Each row is a point. Each copy is the shape, with its points in the same order, stretched, turned, moved and blurred by noise. Say if it was mirrored as well.
In the rows, 128 means zero.

Shape, 6 rows:
[[ 84 139 115]
 [131 139 130]
 [107 165 169]
 [139 121 161]
 [130 126  57]
 [124 160 157]]
Copy 1 (6 x 3):
[[ 93 157 101]
 [134 141 127]
 [109 179 155]
 [126 128 158]
 [145 123  61]
 [127 167 152]]
Copy 1 is: only turned
Copy 2, 6 rows:
[[ 98 154 136]
 [142 133 155]
 [116 144 204]
 [142 101 177]
 [146 158  78]
 [133 145 192]]
Copy 2 is: only turned
Copy 3:
[[ 85 115 107]
 [132 122 115]
 [121  68 118]
 [145 110 151]
 [113 181  83]
 [134  85 115]]
Copy 3 is: mirrored
Copy 4, 6 rows:
[[105 157 150]
 [148 133 136]
 [164 173 180]
 [157 112 153]
 [110 128  83]
 [170 158 163]]
Copy 4 is: only turned

Shape, 7 rows:
[[107 134  99 134]
 [ 90 137 117 176]
 [112  98 145 146]
 [168 165 156  76]
 [101 118 142 151]
 [ 92 108 127 133]
 [186 163 100 113]]
Copy 1, 7 rows:
[[110 129 110 106]
 [ 79 136 101 139]
 [ 94  97 147 147]
 [190 136 191 138]
 [ 92 118 141 145]
 [ 84 114 143 119]
 [195 125 118 123]]
Copy 1 is: only turned
Copy 2 (7 x 4):
[[123 135 104 137]
 [ 99 117 112 172]
 [135  80 145 136]
 [167 171 194  99]
 [116  94 144 146]
 [114 100 125 128]
 [189 186 136 134]]
Copy 2 is: only turned
Copy 3, 7 rows:
[[ 96 134 125 153]
 [ 87 107 156 185]
 [132  86 149 143]
 [176 189 157 110]
 [117  99 160 152]
 [102 102 143 134]
 [163 190 111 161]]
Copy 3 is: only turned
Copy 4 (7 x 4):
[[105 117  97 129]
 [ 84 134 120 164]
 [119  96 150 154]
 [184 138 152  58]
 [108 109 141 147]
 [100  91 129 133]
 [180 160  97 103]]
Copy 4 is: only turned

Shape (11 x 8):
[[155 108 110 190 173 142 134 136]
 [115 120  86 116 127 104 165 120]
 [140 111 159 180 114 171 132  94]
 [168 201  80 117 126 131 124 108]
 [145 191 103 101  81 122 165 161]
 [121 136 112  89 116 152 131  92]
 [145 120 131  59 131 144 161 108]
 [125  74 134 101 125 108 131 111]
 [153 131  97  88  85 173 141 162]
 [145  97 119 104 132 128 120 155]
 [173  73 128 159 118 149 137 106]]
Copy 1:
[[119 107 124 194 191 138 138 132]
 [ 87 103 107 125 138 119 169 112]
 [136 115 178 169 144 172 130  97]
 [152 171  71 141 107 137 150 105]
 [131 151 103 123  74 117 192 150]
 [126 112 111  98 117 168 136  96]
 [150  91 116  78 135 167 180 107]
 [125  62 144 104 149 125 137  98]
 [148  82 103 130  83 165 170 150]
 [139  71 117 125 144 128 140 140]
 [146  67 151 179 146 150 144  88]]
Copy 1 is: only turned
Copy 2:
[[184 129 133 177 142 143 141 131]
 [144 114  81 114 129  99 144 139]
 [165 125 165 134  91 144 153  68]
 [166 221  89 106 124 131 134 147]
 [130 172 103  95  75 123 149 192]
 [131 143 106  69 133 134 133 100]
 [154 122 132  39 144 123 145 132]
 [151  86 134  88 135  88 117 110]
 [145 130 119  70  97 173 112 174]
 [152 112 137 102 139 121 105 149]
 [200 100 145 122 107 134 131 105]]
Copy 2 is: only turned

Shape (15 x 11):
[[ 99 176 133  95 186 141 134 155 156 145 172]
 [187 106 156 157 178 149 111 130 137 112 167]
 [106  93  85 118 116 173 141  96 103 136 123]
 [155 109 100 115 125 130 115  89 153 157 102]
 [ 95 137 146 165 116  89 155 150 138 164 162]
 [147  97  81 153 138 107  81 138 162 135 133]
 [115  88  99 146 133 132 128  96 177 120 129]
 [116  86 108 102 172 127 102 113 125 112 148]
 [113 102 121  93 189 150 150 168 131 146  81]
 [134 143 178 109 173  93  77 156 170 122 103]
 [ 94 148 142 164 110 103 106 165 163  93 135]
 [172 121 126  88 121 126 152 122 133 125 163]
 [132  88 132 172 115 183 164 117  97 178  92]
 [125 115 139 171 108 104  96 142 163 122 151]
 [144 177 141 132 135  87 132 104 129  90  91]]
Copy 1, 15 rows:
[[ 79 158 141  70 171 170 144 126 127 162 131]
 [159 140 136  87 154 128  53 157 157 139 172]
 [133  78 120 111  87 129 151  97 129 103 158]
 [123 111 105  97 122  71 132 107 180 118 134]
 [145 140 118 157 160 117 149 144  90 187 146]
 [ 97 153  79 128 117  90 102 155 172 139 167]
 [133 142 122 142 126 110 140 110 181 114 169]
 [ 82 124 150  98 132 116 113 131 143  95 179]
 [103  95 138  97 162 159 145 164 152  86  86]
 [ 74 185 159  93 160  90  89 178 156 141  81]
 [118 199 128 154 102 122 123 168 117 162 125]
 [154 127 135  54 135  91 140 134 131 125 171]
 [194  37 103 145 116 139 102 117 135 136 107]
 [131 167 117 155 118 102 101 162 146 165 160]
 [141 194 125  91 118  72 108 112  99 107  89]]
Copy 1 is: only turned
Copy 2 (15 x 11):
[[114 170 209 149 141 150 128 126 119 151 123]
 [184 111 158 184 140 126 136 178 147 168 140]
 [141 127  81 144 149 177 131  95 116 140 138]
 [178 141 108 128 144 133  98  95 148 172 104]
 [ 87 147 151 139  87  96 158 102  99 194 138]
 [142 159 110 168 121 124  86 131 167 203 126]
 [134 110 116 166 132 150 115  92 162 194 118]
 [127 116 127 162 161 155  80 143 134 149 132]
 [123 142 124 136 176 172 137 154 112 165  63]
 [142 141 184 153 112 111  87 168 136 159  57]
 [ 91 142 151 172  62 121 138 132 147 164 111]
 [162 127 143  98 136 136 132 135 150 146 152]
 [166 122  75 152 128 146 187 106  79 178 105]
 [125 131 140 170  69 110 120 124 146 194 128]
 [133 144 132 140 129  84 131 120 154  99  90]]
Copy 2 is: only turned
Copy 3, 15 rows:
[[111 146  84 124 162 136 157 145 130 151 218]
 [119  78 147 150 173  99 111 142 109 108 180]
 [128  97 106 118 107 181 152  99  98 115 116]
 [135 114  96 117 139 149 101 143 153 116 115]
 [ 69 113 128 112 103 115 122 148 164 182 173]
 [127  94  73 169 114 112  81 162 138 135 129]
 [111  86 104 158 121 162 115 128 165 122 140]
 [118 110  79 159 138 126 138  91 113 110 151]
 [144  99  78 133 176 133 168 117 127 188 124]
 [145 143 111 167 182  79  96 137 174 169 174]
 [114 118 138 186 102 114 118 156 172 176 171]
 [122 110 115  98 130 108 171 136 149  97 155]
 [123  69 149  90 128 169 123 123 104 172 101]
 [111  99 131 163 105 107  87 154 163 156 170]
 [ 98 170 154 160 149 115 142 162 180 122 118]]
Copy 3 is: mirrored
Copy 4:
[[ 98 169 102  84 167 169 131 154 138 187 118]
 [182 174 131 142 177 200  93 124 126 102 142]
 [149 104  83 155  86 139 151  75 105 153 116]
 [162 139  88 143 119 108 127  90 168 124 103]
 [107 111 156 115 138 127 129 133 161 146 205]
 [149 121 105 176 144 123  75 133 163 117 121]
 [153 116  99 195 125 154 128 116 173 141 122]
 [144 143 110 182 153 142 133 122 108 150  98]
 [122  94  83 100 147 146 184 147 122 112  77]
 [108 192 149 121 161 137 129 189 162 104  87]
 [106 156 140 152 101 161 113 193 158 129 168]
 [207 161 102 115 142 125 141 133 125 162 145]
 [147  70 118 108  91 156 151  55 123  82 148]
 [142 144 157 167 124 146  90 150 164 123 162]
 [112 211  83 129 105 131 152 153 159 112 166]]
Copy 4 is: mirrored

Shape:
[[ 95 117 147 106 101 140 103 151 150  56 126  64]
 [115 127  98 122 145 125  86 123  84 136 141 156]
 [158 146 143 128  80 131 124 113 146  19 129  89]
 [112 159 125 151 107 193 124  93 165  73 119 100]
 [115 127 173 133 142 109 129  95  95 139 114 117]
 [125 115 128 140 200 103 130 170 108 151 134 154]
 [158 128 148  62 108 139 131 141 103 170 120 134]
 [134  75 129  99 170 119 117 119 128 166 114 185]
 [112  85 146 154  75 141 137 149 121  71 147 109]
 [165 115  89 115 153 110 125  98 140 170 140 103]
 [157  86 132 147 169 150 116 184  91 131 134 128]
 [135 149 123 111 103 102 136 135 146 174 128 140]
 [137 145 162 115 174 112  98  97 140 174 173 173]
 [130 128 130 161  99 139 105 150 143  37  82  99]
 [165 107 134 136 109 124  77 142 136 160 116 109]]
Copy 1 (15 x 12):
[[109 101 199 121 127  78 121 177 121 122 114 132]
 [143 114  87 135 147 143  78 118 168 139 144 157]
 [127 159 184 135 122  57 167 150 114 100  85 154]
 [140 173 170 160 115 112 147 167 129 101  83  87]
 [148  82 128 107 171 143 144 120 135 107 139 123]
 [146  80  54  89 147 127 117 152 171 160 180 143]
 [171 105 130  74 107 167 112 126 120 143 130 167]
 [178  80  65 117 156 164 114 150 114 171 131 145]
 [ 81 127 161 151 136 111 157 160  93 121 137 150]
 [166  93  63 127  95 120  97 109 112  99 137 117]
 [148  97  83 109 125 134 115 178 158 134 200 180]
 [137 101 106 104  91 148 139 105 134 146 108 119]
 [204 104  92 122 143 139 124  90 153 180 153 113]
 [107 125 164 145 121  86 167 198 149 106  85 154]
 [157  73 117 146  83 141 127 136 142 124 135 156]]
Copy 1 is: mirrored
Copy 2:
[[ 94 117  86 116 112 139 100  78  51  95  88 141]
 [150 156 114 148 147 109 100 158 109 145 139 165]
 [111 127  76  84  87 143 147  64  90  98  97 140]
 [104 108  66 142 113 195 113  99 121 118 145 141]
 [153 170 164 157 144 138 129 110 121 104 141 122]
 [177 105 151 138 159  80 128 174  95 131 156 110]
 [103 166 174  89 137 128  84 128 136 151 128 107]
 [193 136 175 109 171 136  89 159 116 154 139 137]
 [107 108 112 117 108 133 144  68  58 159 131 165]
 [181 149 118  99 143 119  82 106 131 150 159  86]
 [143 117 127 106 146 122 140 160  58 161 159 105]
 [138 125 156 131 110  99  92 116 153 155 125 114]
 [186 134 191 135 108 133  85 166 147  97 180 134]
 [117 109  64 128 110 144 164 100  60 128  64 132]
 [143 151 134 121  88 144 106 123  82 165 109 103]]
Copy 2 is: only turned
